Every row gives one point. The points of each table are mixes of a few directions, plus a little noise. How many directions does each table use, and how many do they share? Where both have some left over, give the other angles between the two spaces (their principal angles), to ten degrees, smallest first.

First (4 x 2)
[[ 2.5 -1.8]
 [ 4.9 -3.6]
 [-5.1  3.6]
 [-2.5  1.8]]
Second (4 x 2)
[[-5.3  3.8]
 [ 5.9 -4.2]
 [-0.6  0.5]
 [ 0.0  0.0]]
Directions: first 1, second 1, shared 1

First (6 x 4)
[[-6.4  1.5 -2.0  1.8]
 [-7.2  3.1  1.9  2.1]
 [10.5 -4.6 -3.1 -3.0]
 [-0.9  0.5  0.5  0.3]
 [ 1.5  0.0  1.6 -0.4]
 [ 2.5 -0.5  1.1 -0.7]]
Second (6 x 4)
[[-0.8  1.6 -5.8 -0.4]
 [-5.2  1.4  2.7  1.7]
 [-5.0  2.7 -3.2  1.0]
 [-1.8  1.3 -2.6  0.2]
 [ 7.5 -4.1  4.7 -1.5]
 [ 5.3 -3.0  4.1 -1.0]]
Directions: first 2, second 2, shared 1; angles 30

First (8 x 8)
[[ 5.6  3.6 -2.9 -3.4 -2.0 -2.2 -0.2 -3.4]
 [-9.4 -6.0  4.9  5.7  3.3  3.7  0.3  5.7]
 [-8.5 -5.5  4.5  5.2  3.0  3.3  0.3  5.1]
 [ 3.1  2.0 -1.6 -1.9 -1.1 -1.2 -0.1 -1.9]
 [-3.2 -2.1  1.7  2.0  1.1  1.3  0.1  1.9]
 [ 0.9  0.5 -0.5 -0.5 -0.3 -0.3  0.0 -0.5]
 [ 5.6  3.6 -3.0 -3.4 -2.0 -2.2 -0.2 -3.4]
 [ 6.0  3.8 -3.1 -3.6 -2.1 -2.3 -0.2 -3.6]]
Second (8 x 8)
[[ 3.1  3.9  0.4 -6.5 -7.4  1.1 -7.3 -2.7]
 [-6.0 -1.4  3.3  4.6  6.9 -0.7  1.5  1.9]
 [ 1.7 -0.2  0.5  0.9  1.2 -0.5  1.5  0.2]
 [-0.9  0.5 -3.7 -3.6 -5.7  1.9 -2.5 -1.1]
 [ 7.3 -1.8 -0.7  3.5  3.4 -2.1  7.3  1.1]
 [ 2.5 -2.1 -2.0  2.5  1.9 -0.7  5.2  0.9]
 [-0.5  2.5  0.1 -4.3 -4.8  1.2 -5.7 -1.6]
 [-7.5 -1.2  2.2  2.9  4.6  0.2 -0.3  1.4]]
Directions: first 1, second 3, shared 0; angles 30

First (9 x 11)
[[-4.3  3.9 -1.4  3.9  0.2 -1.7  4.4 -0.1  3.3 -1.7  1.4]
 [ 5.7  0.3 -1.7 -1.7 -1.4 -1.8 -0.9  0.9 -1.2 -0.8 -2.0]
 [-1.9  0.6 -2.0  3.1  1.4 -1.9  5.3  0.6  1.7  0.0  0.7]
 [-7.3  0.8  4.4 -0.8 -1.5  1.6 -0.5  5.2 -7.2 -9.7 -1.3]
 [ 5.2 -7.5  0.0 -1.8 -3.8 -0.3 -1.7 -4.5  0.4  6.6  0.2]
 [-2.4  0.9  0.0  2.5  3.9  1.1  4.0 -1.1  4.6 -3.3 -2.0]
 [-5.4  3.1 -0.6  2.2  7.2  0.7  3.9  5.3 -1.9 -1.6  1.3]
 [ 2.9  0.5  0.3 -2.6 -4.0  0.1 -6.1 -1.8 -0.9  4.3  2.0]
 [ 7.4 -2.6  1.0 -4.7 -2.1  2.3 -8.6 -4.6  1.2  6.3 -0.3]]
Second (9 x 11)
[[ 4.9 -2.8  0.9 -2.9  3.4  1.0 -0.7 -3.3  0.9  1.3 -1.3]
 [-5.6  7.2 -3.1  6.2 -4.2 -0.5  1.0  5.4  0.5 -2.6 -3.9]
 [ 2.0 -1.1  4.4 -4.2  3.5 -1.0  0.1 -8.6 -2.2  2.0  2.4]
 [ 5.5  4.2 -3.1 -0.5  0.4  0.5 -1.7  3.7  4.5 -6.4 -4.5]
 [ 1.3 -2.4  1.3 -3.0  0.1 -0.7 -0.7 -0.4  0.0 -1.3  4.5]
 [ 0.1 -2.1  1.1  0.8  2.5  1.2  0.8 -4.1 -1.5  5.6 -3.1]
 [-2.3 -3.7  2.5  0.8  2.1  0.8  1.5 -5.4 -3.4  8.0 -0.6]
 [-9.4  1.0 -2.0  5.2 -6.6 -0.9  1.3  7.7 -1.8 -0.2  4.1]
 [ 3.5 -0.1 -1.8 -2.3 -1.3 -0.5 -1.8  4.7  3.2 -6.2  2.4]]
Directions: first 6, second 4, shared 2; angles 70, 70

First (8 x 14)
[[ 0.8  0.5 -0.5  4.7 -3.8  0.4 -0.3 -2.4 -0.4  5.4 -0.6 -1.6 -1.7  2.7]
 [-0.9 -0.3 -0.3 -0.9  0.7 -4.9 -1.3 -0.7 -0.2 -2.1 -0.9  0.5  0.0 -3.3]
 [-3.7  5.8  4.0  0.2 13.5 -5.4  2.0  4.1 -1.4 -6.1  1.7 -0.9  0.4  3.8]
 [-1.8 -3.7 -0.5 -2.2 -2.9 -0.9  0.1  2.3  1.1  2.3 -0.6 -0.6  4.6 -1.0]
 [ 4.4 -4.9 -1.2 -4.4 -7.5  6.0 -3.0 -0.8 -0.6  2.2  0.2 -0.1  1.2 -4.3]
 [ 0.6  7.0  4.1  3.5 10.0 -2.9 -0.7 -0.3 -3.5 -2.5  2.0 -2.6 -4.3  4.3]
 [-1.4 -5.1 -5.1 -2.9 -8.5  0.8  1.8 -1.6  4.8 -1.7 -2.8  5.3  1.4 -6.1]
 [ 2.0  0.8 -0.3  1.9 -2.0  6.9  1.4 -0.5  0.3  2.5  0.9 -0.1 -1.6  3.5]]
Second (9 x 14)
[[-0.8  4.0 -2.6 -6.8  5.3  0.4 -1.2  2.9 -5.1 -0.8  5.2 -3.1 -1.1 -5.9]
 [-1.7 -1.0  1.6  3.0  3.6  0.1  4.3  4.9  0.1 -4.9 -0.5  2.3  4.7  6.7]
 [-0.9  0.0 -0.5 -1.2  1.5 -0.5  0.7  1.9 -0.8 -1.4  0.7  0.0  1.4 -0.3]
 [-1.4  4.3 -1.4  7.5 -4.2  5.5  3.9 -6.5  6.2  9.9 -1.7  0.0 -7.0  5.9]
 [-1.5 -5.5  1.6 -6.6 -2.5 -6.4 -3.9 -0.8  4.0  0.1 -3.2  0.2  3.7 -8.3]
 [ 6.5  0.8  1.6  3.4 -1.4  3.1 -3.4 -3.4 -3.7 -0.8  0.3 -0.4 -4.0  1.7]
 [-4.7  1.2 -6.6  1.6  0.3 -1.2  5.3  5.2 -3.0 -0.8  2.7  0.9  3.5  1.5]
 [ 1.0 -4.5  3.9 -2.9 -1.3 -3.5 -3.3 -1.4  3.2 -1.4 -3.4  0.8  2.4 -3.0]
 [ 4.0  0.8  2.0  1.8 -0.8  2.5 -2.2 -3.1 -0.6  0.7 -0.3 -0.5 -3.5  1.1]]
Directions: first 5, second 5, shared 3; angles 90, 90
